Each wall is flat, endless, passes through zero and stands at right angles to its row. A trip goes straight from one point to another. Which walls does it cross, in order?
In the rows, 128 means zero.

Walls:
(1): [112 118]
(2): [111  60]
(3): [137  82]
Trips:
[156 145] to [142 179] -> none
[119  79] to [175 128] -> 1, 2
[176  99] to [192 114] -> 2
[192 147] to [140 128] -> 3

Walls:
(1): [111 142  86 123 181 148  71 152 122]
(2): [ 88  70 117 138 142  90  66  87  88]
(3): [126  95  83 146 122 120 112 137 197]
(4): [137  70 200 167 132  65 107 229 161]
(5): [168 150 118 105  74 152 133 158 100]
Trips:
[174  98 188 103  82 132  84 103 143] to [169  89 130 152  68 112 111 132 146] -> 3
[128 114 145 127 165 155  40 162 165] to [102 140 152 138  61  96 122 183 104] -> 5, 3, 1, 2
[134 137 136 135 120  87 112 132 102] to [105 145 202 134 117  60 100 132 112] -> 5
[216  58 175 171 106 145 113 113  98] to [179 175  87 162 138 125 124 189  99] -> 2, 1
[ 67  77  54 151 173 186 104  98  94] to [118 139 128  94 113 200  48 145 171] -> 5, 2
[100 137 184 129  53 141  55 118 113] to [133 142 112 143 150 115  93 119  95] -> 1, 4, 5
[170 138  80 147 175 107 175 106 115] to [ 60 129  56 162 135 119 176 110 146] -> 2

Walls:
(1): [142  87 131 136  77 117 169  71 181 150 140 140 139  78 169 119 108 124]
(2): [135 149 136  83 114 148  95 146 155  70 145  74 205 106 108 136 144 142]
(3): [152 152 134 101 177 103 143 176  75 109 174 146  77  96 151 171 133 101]
(4): [ 97 105  71  67 122 164 107  87  74 140 106  71 146 108 157 112 176 105]
(5): [138 235 134 171 174 145 112 198 142 136 107  42 179 141 135 154 111 147]
(6): [ 83 163 177 179 161  87 102  48  88  93 110 161 105 166 100 195 105  84]
(7): [140  80  50 159  82 130  94 117  95 121  82 102 147 200 156 118 170  60]
Trips:
[106 142 123 180 134  48  80 128  92  81 210 138 172 156 131 188 147  95] to [122  71  93 133 112 157  87 120  82 131 165 124 127 125 116 118 147 133] -> 5, 4, 6, 3
[178 157 137 216  98 150  77 153 112 151  41 106 132 122 101  99 176 125] to [ 74  69 110 183 108 126 209 172 119 129 129 130  66 161 173 155 207 184] -> 5, 3, 1
[112 119  84 154 114 109 150 155  64 174  98 123 113 133 113 107 178  99] to [118 111 138 145 131 175 182 112 108 131 199 102 214  99  79  60  75  99] -> 3, 1, 2, 7, 5
[ 85 122  99 115 169 219 139 142 117 168 159  95 130 142 131  45 131 115] to [129 129  87 142 178  98 205 145 115 187 149 158 127 117  85 152 132 108] -> 7, 3, 4, 5, 6
[ 77 113 148 130 139  76 118  77 157 157 144  80 111 153 106  86 122 148] to [100 162  82 107  96 163  55  96  87  54  72 198  55 162 110 106  96  55] -> 7, 1, 3
